Each row is a point. Each table stands for the endless flat space through its points: a line for two points, a plane for three, and so on. Write the one point that lies in both, or say that there is none.

First (2 x 3):
[[-21  -5  18]
 [-17   7  30]]
Second (2 x 3):
[[-25  -1  26]
 [-30   0  31]]
They share: [-20  -2  21]

First (5 x 6):
[[ 16 -20   9  14  16  -1]
 [ 24  -4   6  -4   9  15]
 [  0 -28 -28  -1  18 -16]
 [ 16 -11 -22  -1  37  -5]
 [ 28  -3  -3  -2  23  14]]
Second (2 x 6):
[[ 18 -13   0  -3   7   1]
 [ 24 -10   6  -4   5   1]]
They share: [ 12 -16  -6  -2   9   1]

First (3 x 8):
[[-14 -17  27  -3   0  -6 -30  22]
 [ -5  -3  21 -11  -9 -14 -23  20]
 [ -8  -7  21  -9  -6 -18 -24  16]]
Second (6 x 8):
[[ -5   1  32 -22 -15 -19 -26  22]
 [  0 -16  21 -36 -32 -42 -22  44]
 [-12  -7  34 -30 -27 -35 -24  32]
 [  4  22   8 -13 -10 -15   2  36]
 [ -5  -7  39 -28 -15 -19 -33  25]
 [ -6  35  14   3   1  12  -1  13]]
They share: [  1   6  18 -16 -15 -16 -19  21]

First (7 x 9):
[[ -5 -21  11  10 -17   1 -19  17  19]
 [-20 -14   0   1  -8  -2 -13  -7  30]
 [ -9 -25  22  -1 -31 -14 -39  11  16]
 [-40  -9 -13  32  10  31  -8  14 -17]
 [-21 -12   5  11  -8  -8 -23  -5  19]
 [-20   1  -5   5   1  -4  -2 -16  36]
 [-25  -7 -26   7  11  16   4  -4  43]]
Second (2 x 9):
[[-27   1 -13  14   7   8  -2   1  28]
 [-24  -4 -10  13   2  10  -6   5  23]]
They share: [-21  -9  -7  12  -3  12 -10   9  18]

First (5 x 12):
[[ -4  27 -11  -5  -3  21  24  51  -9  -5  -2 -43]
 [ 11  19   6   3  19  -4  28  17   6  -3  -8 -41]
 [  7   1  15   3  33 -14  14   6  -6  -6 -23 -29]
 [ -5  11  11  17   2   5  18  31  -3 -35   4 -30]
 [  1   9  16  13  14  -1  28  28  -3 -38   1 -40]]
Second (4 x 12):
[[  4  37  14  -3  18  -6   2   3  -8 -13   7 -18]
 [ -8  27  18  15  16   0  -2  13 -12  -9 -11 -18]
 [ 10  37  27  12  31 -12 -17  14 -22 -15  -5   3]
 [-32   3  10  35  -4  16  10  25  -4  -1 -31 -38]]
They share: no point

First (4 x 14):
[[  3  42   6 -25  27  12  10   8 -10 -10  -1  22  12  -7]
 [  4  34   9 -18  23  12   2   5 -16 -12  15  25  25   6]
 [ 21  12  36  -7   3  24 -14   2   8   8  -7  10  -6  11]
 [  1  22   6 -15  26   6  -7  -1 -31 -27  33  31  43  18]]
Second (4 x 14):
[[ 27  14  25  -4   9  20 -14  17  14 -41 -14  19  15  -1]
 [  0  11  10  -4  30   2 -26  32  -7 -14  13   4  24  -7]
 [ 10  17  26 -20  12  14  -4  -2 -19 -12   7  26  20  15]
 [ -7  18   8 -20  29   0 -17  15 -23  -5  18  11  20   6]]
They share: no point

First (5 x 20):
[[  8 -29  -8 -11 -15   9 -23 -21 -29   6  11 -17 -12 -45  13   1  -4 -34
  -26 -10]
 [  8 -20 -31 -21 -18  21   5 -25  -8   8 -11 -14  13 -23  39  -1 -19  -2
  -22   6]
 [ -4   6 -25 -39 -10   9  -7   9 -10  22  21  -6 -35  -5  17   9 -19 -14
   10  12]
 [-14  -4 -26 -24 -17   0 -24  -3  -9  21  30 -12 -20   2  21  14 -12 -18
    8  13]
 [ 18 -13  -7 -21  -7   6 -13 -18  -8  21  21 -30 -23 -39   2  18 -21 -18
  -40 -15]]
Second (5 x 20):
[[-17 -31 -10  -7  16  18  12 -53 -16  11   4 -16 -16 -15  23  30 -34 -11
   -4  -9]
 [ 12 -17 -17 -20 -13  15  -6 -41 -14  16  27 -20 -14 -15  30  13  -4 -24
  -18   7]
 [  1 -32 -35 -17 -17  31 -16 -10   7  30  14   2   9 -10  16  13  -8   5
   -2  -1]
 [  4  20 -14 -10 -34 -32 -12  -4 -41  29  15 -34   1 -14  -1  12  10 -30
  -46  21]
 [ -5 -17 -12 -29 -22   8 -22 -15 -18   3  16 -16 -10 -27  37   4 -18 -23
  -26  -7]]
They share: no point

First (5 x 24):
[[-29 -22 -21   0  -7  14   7 -11  21   5  10   9 -34 -11  -1   5   3 -42
   12  26  -2 -24 -30  20]
 [-13 -52  -6   6   8  22 -15  10  17  12  -8  22 -27 -34   9   4  19 -27
    0  34  -5   5 -39   1]
 [ -2 -14  -8 -22 -48   6  34  47  11  43  17  19 -16 -16  28  -1   3  47
   19  23  32   2  15 -56]
 [-14   9 -22 -17 -45   4  38  16  19  29  27  12 -23   5  10   1  -4  12
   28  22  25 -29  10 -23]
 [-15   0 -31 -26 -42  -7  42  22  14  25   6   2 -12  -5  18 -16   1  30
    7  -4  13  -7  10 -40]]
Second (7 x 24):
[[-15 -13  -3 -20  -9   4 -20  -3  41  45  16  11 -13  -8   4 -10  -5  -1
   -3  -3  34   8 -20  -1]
 [-12   0  -5  -2  -7  -4  23  12  24  15  14  14 -11 -14   3   9   0   0
   21  12   5  -8 -20  12]
 [-10 -28   1  -1 -31  20  19  22  17  27  27  17 -22 -36  28 -19  23 -15
   15  29   1   6 -34 -32]
 [-22 -26 -22 -32   3 -17  -2  -2  38  32 -13   7  -5  -1 -15  -3 -16  20
   -6 -19  17   7 -11   4]
 [ 14 -12 -13  26 -13  14  54  31   5  -6  22  33 -27 -36  50 -12  31  -2
   18  26 -24 -19 -22 -31]
 [-30  -4 -13 -17 -36  25 -18   4  18  44   7  -1 -20  -1   2  20 -10  -8
   14  24  48  -5   4   1]
 [-43 -31 -28 -18 -53  21  32  28 -10  19 -15  -7 -19 -17  -5  27   0  -3
   33  44   7  -6   3 -18]]
They share: [-14 -21 -19 -11 -21   7  17  16  16  20   3  12 -20 -16  13  -5   8   3
   7  16   7  -5 -11 -20]
